Each row is a point. To make a cloud, some directions were put in groups of two or more. Within a group, all points are equally far from the middle, so they leave a hole (a ring in 2 directions, a hollow ball in 3). The other directions are filled evenly. Then the cloud was stretched, turned, moved and blurred a little. Count the holes, and give their numbers of directions, smallest first.
In the rows, zero is written as 128.

Cloud (14 x 2)
[[125  97]
 [112 176]
 [ 75 118]
 [ 83 105]
 [141 105]
 [126  97]
 [ 75 118]
 [156 124]
 [115 177]
 [ 81 156]
 [ 86 103]
 [ 78 113]
 [146 169]
 [ 75 143]]
Holes: 1 (2)

Cloud (15 x 2)
[[164 174]
 [106 178]
 [125  99]
 [ 88 143]
 [ 90 130]
 [ 89 131]
 [138  99]
 [173 161]
 [ 90 127]
 [124 186]
 [ 95 166]
 [174 125]
 [113 182]
 [176 131]
 [ 94 120]]
Holes: 1 (2)

Cloud (20 x 3)
[[172 135 171]
 [136 148 120]
 [187 102 180]
 [ 92 155 184]
 [114 145 151]
 [156 127 174]
 [176  88 124]
 [132 148 140]
 [157 153 189]
 [142 174 160]
 [ 92  80 109]
 [172 176 131]
 [ 83 151 119]
 [118  84 136]
 [123 158 200]
 [128 154 166]
 [118 147 140]
 [147 121 153]
 [142 175 103]
 [125  81 186]]
Holes: 0

Cloud (20 x 3)
[[119 150 171]
 [ 86  93 133]
 [167  90 154]
 [134  85  80]
 [152 167 117]
 [107  69 131]
 [127 168 113]
 [180  97 133]
 [180 115 153]
 [148 120  77]
 [100  75 134]
 [115 135 175]
 [ 87  88 124]
 [162  91 160]
 [149 163 106]
 [153  85  87]
 [132 153  91]
 [116  65 122]
 [165  87  97]
 [ 95  89  94]]
Holes: 1 (3)

Cloud (32 x 4)
[[155 163 120 140]
 [150 175  94 127]
 [149 107 154 124]
 [164 132  96 171]
 [122 147  65 103]
 [129 141  83 179]
 [109 110  79 174]
 [143 180 124 153]
 [114 134 115 139]
 [116 182  65 107]
 [179 142 114 138]
 [151 154 153 139]
 [138 114  66 113]
 [109 187  87 143]
 [171 146 137  92]
 [159 138 166 159]
 [143 183  89 138]
 [200 134  55 111]
 [132  89 124 171]
 [142 155 142 110]
 [159 126  66 191]
 [161 143 122 196]
 [156 121  98 119]
 [166 109 114 192]
 [195 127 146 103]
 [139 148 137 181]
 [136 136 128  84]
 [174  96  80 155]
 [134 200 101 114]
 [134 148  91 154]
 [159  86 102 134]
 [148 183 150 165]]
Holes: 0

Cloud (29 x 4)
[[171  76 127 148]
 [123 163 143 176]
 [171 119 152 162]
 [126 159 130 184]
 [ 66 151  98 140]
 [ 94 109 103  87]
 [129  66 158 167]
 [177 104 147 143]
 [ 80 126 165 105]
 [ 63 134  91 149]
 [ 92  74 166 154]
 [158  96 134 188]
 [122 158 114  92]
 [167 151 122 157]
 [140 134 126  84]
 [152 139  89 105]
 [154  84  76 140]
 [135 167 154 127]
 [ 95 110  63 131]
 [161  86 143 110]
 [176 127 145 146]
 [141 135 165 101]
 [135  61 137 118]
 [ 82 150 163 117]
 [115 129 109  81]
 [ 58  94 137 150]
 [ 83 102  72 128]
 [140  73  80 132]
 [110 127  65 172]]
Holes: 1 (4)

Cloud (51 x 6)
[[155  69 128 165 127 148]
 [ 77  76 146 129 108  88]
 [132 102 190  94 165  88]
 [105 124  92 136 168 140]
 [103  59 144  68 118 146]
 [126 139  99  92 131 150]
 [110  83 101 172 151 112]
 [ 63 105 141 130 137 164]
 [ 91  97  98  89 152 155]
 [144  81  88 105 105 102]
 [ 99  62 166  88  90 125]
 [180 103 127  98 114 101]
 [106  98 203 150 114 141]
 [137  48 159 118 120 167]
 [ 96  72 145  67 148 151]
 [ 65  96 165 137 155 144]
 [115 140 186 159 129 126]
 [137 136 156 134 104  75]
 [105 110  94 159 166 131]
 [167 109 173  71 127 125]
 [157 128 133 131 169 157]
 [157 127 145 147 162  86]
 [ 94  64 152 155 167 134]
 [134  72 122  84 181 139]
 [125 135 100 119 140 164]
 [113 119  94  81 109 144]
 [138 106 189 115 168  85]
 [ 93  56 129 152 121 148]
 [110 113 203 149 131 149]
 [139 125 110 134 102 170]
 [151 133 174 102 145 165]
 [108 132 162  92 106  76]
 [ 78 101 114  84 159 103]
 [ 81 126 188 137 151 120]
 [152  96 191 130  86 125]
 [114  87  87  79 136 105]
 [ 95  73 167 144 179 123]
 [150  63 102 101 128  94]
 [109 127 131  75  84 115]
 [140 131 185 147 150 155]
 [130 118 193 137 175 129]
 [113 122 161  95  68 145]
 [ 82 115 148 149  88 103]
 [ 80  90 145  79 145  87]
 [ 72 134 131 146 141 102]
 [112  74 143 114 198 141]
 [ 99  72 136 141 189 133]
 [ 75  69 144 152 120 110]
 [109  71  99 106 136  79]
 [ 99 104 180  99  84 162]
 [134 108 187  86  81 117]]
Holes: 2 (3, 3)

Cloud (75 x 8)
[[ 76  92 178 153  99 116 133 167]
 [ 90  88 160 159 131 114 117 131]
 [126  71 110 124 155 142 104  83]
 [157  89 150 127 121 167 184 129]
 [ 99 118 148  78 126  86  86  95]
 [109  96 156 164 143 144  70  59]
 [151  91 135 144 140 100 126  77]
 [ 97 100  96 142 118 106 150 103]
 [ 75 125  69 104 105 112 165 142]
 [113 147  94 120 115 122  94  58]
 [182 142  77  87  71 164  92 114]
 [ 90 142 102 134  78 147 151 168]
 [112  90 103 139 172  87 124  16]
 [147  79 150 150 102 140 171 158]
 [ 98 146 112 137 132  83 136 137]
 [111 140  92 109 108 136 116  81]
 [136  77 145 102 128 166 135 171]
 [140 132 110  81 127 188  91  88]
 [156 107 160 157 184  97 104 104]
 [121 128 101 172 159 105  56 108]
 [174 115 147 153 128 182  85 167]
 [154 124  89 146 174 107  62  63]
 [135  58  73 132 118 142 145 102]
 [159 162 135  91 128 163 115  75]
 [119 139 115 109 147 131  99  75]
 [120 154 137 132 137 207  83  90]
 [112  81 132 140 169 114 135 125]
 [125 120 155 150 124 126 113  47]
 [ 78 117  99 196 124 104 155 141]
 [105 127 128 136 132  93 137  43]
 [ 75  87 130 162 133 158 135 155]
 [151 145  68 140  71 144 159 173]
 [ 91 130  99 102  79 134  70 109]
 [ 80  95 135 130 143 186 112 140]
 [ 94 122 129 131 176  92 118  71]
 [157 128 136 163 161 106 145  48]
 [ 87  90 189 177 129 111  93 153]
 [103  74 156 164  87 169  78 123]
 [168  95 100 148 161 176 126 101]
 [106  88 154 161  85 166 151  57]
 [123 131 160  96  73 155  90 107]
 [ 97 157 107 112  88  79  83 153]
 [108  70  95 134  70 168 147  93]
 [142 111 173 117  97 105  80  66]
 [114 120 140  99 108  94 117  83]
 [142 102  77 183 107 121 104 108]
 [112  61  86 147 156 163 104  91]
 [ 94  63 116 134  97 161 149 142]
 [115  83 116 154 107 104  66  90]
 [105 100 110 152 107 114  54  64]
 [117  62  98 151 132 106 128 155]
 [148  92 135 105 138 120 107 187]
 [102 174 139 131 117 111  84 141]
 [129 108  72 126 132 134 132  98]
 [149  85 126 165 190  63 139 118]
 [128 115  87 179 130 168 140 148]
 [147 122 128 115 101 180 123 147]
 [ 61 134 105 139 144  94 157 129]
 [137 114  79 179 136 114 138  68]
 [ 72  62  87 157 146 133 124 143]
 [128 125 129 168 121  77 146 138]
 [110  96 135 105 159 162 102  54]
 [133  61 109 133 118 173 111  86]
 [100  59  84 168  94 135 102 189]
 [175 133  92  81 163 144 118 179]
 [137 120 164 103  57 115 135  80]
 [163 128 111 146 101 171 118 161]
 [ 96 155 135 116 181  82  67 144]
 [123 101 143 127  85  55 133 151]
 [110 121 114 155 152 112  61  87]
 [128 187 109 125 125  91  85  56]
 [ 81  77 123 139 111 163  84 128]
 [ 82  93 103 154 159 132 150 133]
 [146  99  92 124 107 140 171 124]
 [125 138 106 183 114  97 106 163]]
Holes: 0

Cloud (72 x 8)
[[ 93  98 110  78 185 172 153 143]
 [121 164 165  75 126 113 140  58]
 [ 88  60 129 146 140 143 117 160]
 [125 149 148 136 114 129 163 120]
 [115  95 129 153 137 156  86 160]
 [ 67 110 113 114 165 136  83 110]
 [124 148  90 105 136  67 144  93]
 [133 149 130 187 146 117 148 199]
 [119 178 116 112 120  90  76 161]
 [141 170 167 174  79  96 160 160]
 [ 87 158 144 146 145 152 158 136]
 [137 109  97 166 137 183 104 140]
 [126  75 178 117 127 142 110 166]
 [149 148 133 120  69 134 156 150]
 [142 114 163  66 124 142  87 120]
 [ 96  90 134 157 116 107  86 109]
 [124 135 108 146  71 147 106 167]
 [119 112  96  81 134 147  88 116]
 [ 78 143 160  57 100 153 165 127]
 [110 123 107 151 201 121 120  63]
 [117 170 132 156 100 107  93 143]
 [104  82 149 145  96  78 119 106]
 [117 150  80 134 161 165  65 146]
 [102  63 115  93 129 149 126 148]
 [163 164 137 150 106 142  73  93]
 [ 77  50  99  98 156 145 118 188]
 [163 115  98 102 115 188 112 124]
 [ 98 102 166  90  95 132 136  71]
 [ 79 104 102 104 135  86 116  72]
 [121 126 112  75  68 125 153 161]
 [111 179 148 108  52  96 126 133]
 [148 148 114 100 182 133 139  95]
 [104 144 159  78 138  53 104 132]
 [131 102 102 142 100 115 132 200]
 [120  88  86 133 108  76 118 100]
 [ 79 109 174 156 127 135 108 159]
 [ 38  71 119 132 157  84 135  97]
 [133  98  85 155 115 133 117 163]
 [132 107 120 132 110  99 114 114]
 [110 118 114  78 139  65 171  64]
 [116 142 117 162 106 126 182  77]
 [ 84  65  78 111 132  85 142 134]
 [ 94  90 107 120 100  80 131 122]
 [140 141 111 154 178 118 112 110]
 [129 147 111 168  99  96 118 116]
 [109 150  98 132 175 171  64 182]
 [ 62 117 149  75  85 107 174 144]
 [124 151 159  85 126  69  91 121]
 [102  97 139 134  77 106 154  45]
 [ 90 125 137 122 128 122  79  74]
 [127 124 132 127  97 187 186 111]
 [113 175 156 114  93 178 147 165]
 [136 127  80 129  58 150 182 136]
 [ 92  98 111  36  72 144 125 146]
 [ 83 100 130 112 169  86 155 125]
 [136 151 129 165 127 111 167 170]
 [106 139 134 126 164 133 153 209]
 [112 133 119 112 169  40 130 129]
 [ 82 127 110 132 165  89 101 145]
 [168 194 181 160 107 122 116  83]
 [143 109 196 137 139 131  90 110]
 [ 77  95  72 165 102 155 149 159]
 [ 87 105 141 106 152 180 154 111]
 [ 90 157  77  76 119  86 174 115]
 [ 93  83 147  82  93 138 126 162]
 [129 156  83 130 136  90  70 137]
 [115 118 156 153 106 161 156  68]
 [ 86 111 118 137 102 184 169 123]
 [122 148 155 188 102 126 186 194]
 [ 63 152 112 110  75 168 140 158]
 [ 96 192 176 143 149 146 106 125]
 [ 67 205 159 136 139 154 129  89]]
Holes: 0
